Rows are points. To make a cloud, some directions were put in groups of two or more. Within a group, all points are equally far from the middle, so they leave a hole (a ring in 2 directions, a hollow ball in 3). The other directions are filled evenly. Then the cloud was stretched, turned, moved and blurred a little. Count the holes, and give their numbers of directions, smallest first.
(in the rows, 128 means zero)

Cloud:
[[ 95 134]
 [122  78]
 [170 141]
 [ 96  99]
 [ 93 124]
 [162 150]
 [116 156]
 [113 154]
 [113 154]
 [144  77]
 [164 148]
 [150 158]
 [165 147]
 [101 145]]
Holes: 1 (2)

Cloud (21 x 3):
[[161 130 156]
 [ 80  96 139]
 [113  89 102]
 [132  65 100]
 [104 173 144]
 [135 120 168]
 [158  66 134]
 [119 137 104]
 [138 146 174]
 [132  68 154]
 [138 108 148]
 [111 121 131]
 [104 168 118]
 [118 102 175]
 [105  89  82]
 [102  94  95]
 [151 130 145]
 [133  86 103]
 [140  92 129]
 [128 124 107]
 [146 118 132]]
Holes: 0

Cloud:
[[ 80 121 148 119]
 [106 154 104 173]
 [110 159 128 111]
 [134 154 172 159]
 [126  89 168 129]
 [159 110 127 118]
 [ 94 137 100 124]
 [ 99  93 111 179]
 [156 149 112 148]
 [112 157 103 129]
 [ 88 107 127 109]
 [149 100 140 181]
 [ 77 122 154 132]
 [143 103 175 130]
 [123 159 135 183]
 [131  88 145 109]
 [125  85  98 152]
 [148 108 167 116]
 [ 93 124  88 148]
 [160 141 125 122]
 [103 156 129 111]
 [106  91  98 169]
 [123 162 119 118]
 [ 77 127 153 155]
 [ 99  89 124 180]
 [ 98 149 114 181]
 [ 93 132  90 151]
 [153 119 152 179]
 [156 136 134 180]
 [ 81 104 153 154]
 [120 159 138 182]]
Holes: 2 (2, 2)

Cloud:
[[167 119 105 108 109 126]
 [130  90 138 194 129 138]
 [118 147 121  70 169 142]
 [ 88 166 128  94  96 137]
 [166 125 117 115 101 123]
 [143 182 163 165 105  80]
 [126 141  76 137  85  89]
 [152 107 161  86  86 101]
 [118 174 158  90 164  96]
 [145 104 173 110 151 134]
 [156 124 100 143 186 122]
 [139 119 150 170 112  79]
 [102 120 114 165 151  93]
 [134 161 105 143 105  98]
 [136 106 128 123 108 133]
 [118 138 119 141  92 117]
 [133 166  90 135 129 129]
 [105 170 134  88 136 125]
 [101 158  78 127 157 116]
 [165 114 112  95  85  88]
 [102 141 140 173 170 147]
 [ 99 161 128  78 155  85]
 [113 142  89 109 127 112]
 [171 171 132 142 132  98]
 [132 134 168 123  87  92]
 [ 89 160 111  95 113 131]
 [118 117 107 144 124  96]
 [119 160  85 142 165  94]
 [160 130 111  84 187 137]
 [133 150 175  88 115  92]
 [148 167 126 149 118  81]
 [130  90  83 122  98 110]
 [170  97 171 128 124 147]
 [131 174 163 121 131 137]
 [137  93 138 117 116  91]
 [156  99 152 168 148  88]
 [137 152 198  96 174 158]
 [101 150 173 122  98 141]
 [ 80 138 159 139 128 106]
 [122 156 179  96 165 124]
 [112 122 153 108 124 149]
 [128 131 154 150 175 117]
 [148  99  97 114 171  95]
 [125  94 118  97 145 116]
 [114  96 138  93 135 111]
 [117 151 134 122 144  88]
 [153 154 125 106 162  80]
 [124  96 123 162  98 108]
 [126 167  87 136 110  81]
 [110 141 151 114 137 130]
 [156 118 166 113 132  70]
 [134 180 189 120 133 104]
 [160 110 150 145 158  74]
 [173 154 172 156 116 130]
 [ 98 104 148 152 172 113]
 [148 159 118 108 160  95]]
Holes: 0
